Rows are points. Each copy is the shape, with its points in the same order, stretched, turned, moved and blurred by noise. Is it also mirrored, or only turned?
In the rows, 128 means zero.

Shape:
[[104 168 145]
 [114 153 164]
 [132 110 155]
 [166 138 154]
 [243 144 109]
 [120 169 138]
 [176 130  91]]
Copy 1:
[[ 96 100 117]
 [ 91 114 130]
 [116 146 136]
 [ 94 157 118]
 [102 202  76]
 [ 95 111 110]
 [136 162  93]]
Copy 1 is: only turned
Copy 2:
[[169 121  98]
 [170 138 142]
 [141 160 163]
 [151 104 170]
 [116  16 143]
 [164 108 116]
 [112  71 113]]
Copy 2 is: only turned
Copy 3, 7 rows:
[[ 80 145 130]
 [ 85 128 116]
 [122 122 108]
 [112  97 131]
 [149  69 185]
 [ 86 139 141]
 [150 131 166]]
Copy 3 is: only turned
Copy 4, 7 rows:
[[181 165 151]
 [155 171 163]
 [105 143 146]
 [ 90 187 140]
 [ 44 247  61]
 [171 179 135]
 [112 167  56]]
Copy 4 is: mirrored

Shape, 11 rows:
[[119 146 161 132 109 136]
 [ 98 185 145 121 129 183]
 [130  84 144 134 146 148]
 [115 140 140  76 153 107]
 [141 110 129  53 121  83]
 [118  56 137 142 173 137]
 [ 57 201 143 132 109 122]
 [ 73  96 140  55 108  61]
 [119 139 178  87  91  70]
 [115  97 122 150 113 126]
 [100 123 117 133 170 120]]
Copy 1, 11 rows:
[[129 128 129 125 161 139]
 [183 131 140 153 192 121]
 [145 143  87 164 115 182]
 [141 157 128  75  83 146]
 [ 84 183 108  50  55 117]
 [168 134  65 171  75 215]
 [175  86 140  91 172 100]
 [133 155  45  11  56 110]
 [ 90 150 124  29 110 125]
 [123 113  88 149 118 141]
 [165 113 116 140  86 166]]
Copy 1 is: only turned
Copy 2, 11 rows:
[[136  91 128 127 156 131]
 [184 113 100 114 116 171]
 [ 89 149 125 158 171 117]
 [ 99 137 126  80 121 147]
 [ 88 148 127  73 126  96]
 [ 39 169 126 179 175 125]
 [139  46  96  95  85 178]
 [ 28 107  70  68 128  87]
 [100  70 119  76 163  96]
 [ 81 112 124 158 135 103]
 [ 75 134 135 134 100 164]]
Copy 2 is: only turned

Shape (14 x 9):
[[114 159 112 140 107 103 190  58 115]
 [156  79 124 182 150 107 163 119  97]
 [104  87 139 137 164 125 172 141 169]
 [147 102 147 124 106 146  94 111 150]
 [ 82 106 171 148  74 153 102 125 159]
 [ 85 131 186 105 102  98  88  98  97]
 [110 168 203 180 140 163 102 114 140]
 [ 65 131 102 152 116 154 181 141 137]
 [180 177 134 117 144 147 152  74 118]
 [149 164 119  85 160 165 159 164  79]
 [179 132 127 117  85  64 183 117  89]
 [128  99 197 102 146 168 163  89 152]
 [ 67 169 169 157 139  65 112  69 121]
 [172 100 107 135 142  87  96 137 126]]
Copy 1 (14 x 9):
[[203 179  81 148 148 160  69 140 189]
 [155 187 154 169 128 119  99 117  94]
 [158 166 164 122 105  62 112 102 134]
 [126  84 161 122 124 137 173 104 107]
 [157  74 191 121  82 116 146 125 137]
 [ 84 107 153 132  87 156 159 182 151]
 [ 90 101 183  94 100 156 121  57 194]
 [192 118 131 147 109  70  57 109 155]
 [123 137  87 136 162 179 128  57 185]
 [ 80  87 107 180 142  95 129  52 163]
 [176 192 119 202 164 124 120 140 173]
 [138 126 134 120  77 139 182  66 147]
 [106 180 145  96 108 163  83 188 196]
 [103 142 160 141 167 106 141 133  96]]
Copy 1 is: only turned
Copy 2, 14 rows:
[[ 60 121 149  77 113 135 156 143 101]
 [180 111 175  76 150 145 180  94  68]
 [135 116 106  93 128 135 140  50 140]
 [154 122  96 157 120 105 190 126 167]
 [126 115 122 144 150  78 181  98 210]
 [109 147 103 127 184  71 174 169 136]
 [187 106  93  83 180  73 157 166 199]
 [103  86 174 113 125 127  99  59 148]
 [144 108  91 100 108 137 144 172 110]
 [138  75  89 147 148 156  88 132  86]
 [ 66 151 124 121 148 214 198 145  60]
 [145  86  54  75 135  72 174 120 142]
 [109 182 131  62 153  90 172 163 151]
 [159 161 126 148 121 174 176 114 112]]
Copy 2 is: only turned
Copy 3 (14 x 9):
[[ 99  80 121 152  92 103 144  95  75]
 [ 75 107 184 154 142 184  68 143 126]
 [160  90 123 102 152 142  94 138 139]
 [130 152 138 143  88  78 103 189 127]
 [180 156  85 119  46  90  70 173  77]
 [144 200 141 124  50  95 110 101  77]
 [154 175  59 183  79 113  52  96 133]
 [147  71  77 117  96 167 138 150  89]
 [ 51 130 129 176 125  83 153 117 152]
 [ 34 156 120 122 159 159 208 156 170]
 [ 36 147 174 135 167 107 144 132  82]
 [ 99 118 115  81  88  62  96 142 167]
 [192 146 123 177  77 121  81  23  71]
 [114 152 191 176 163 137 111 161 126]]
Copy 3 is: only turned
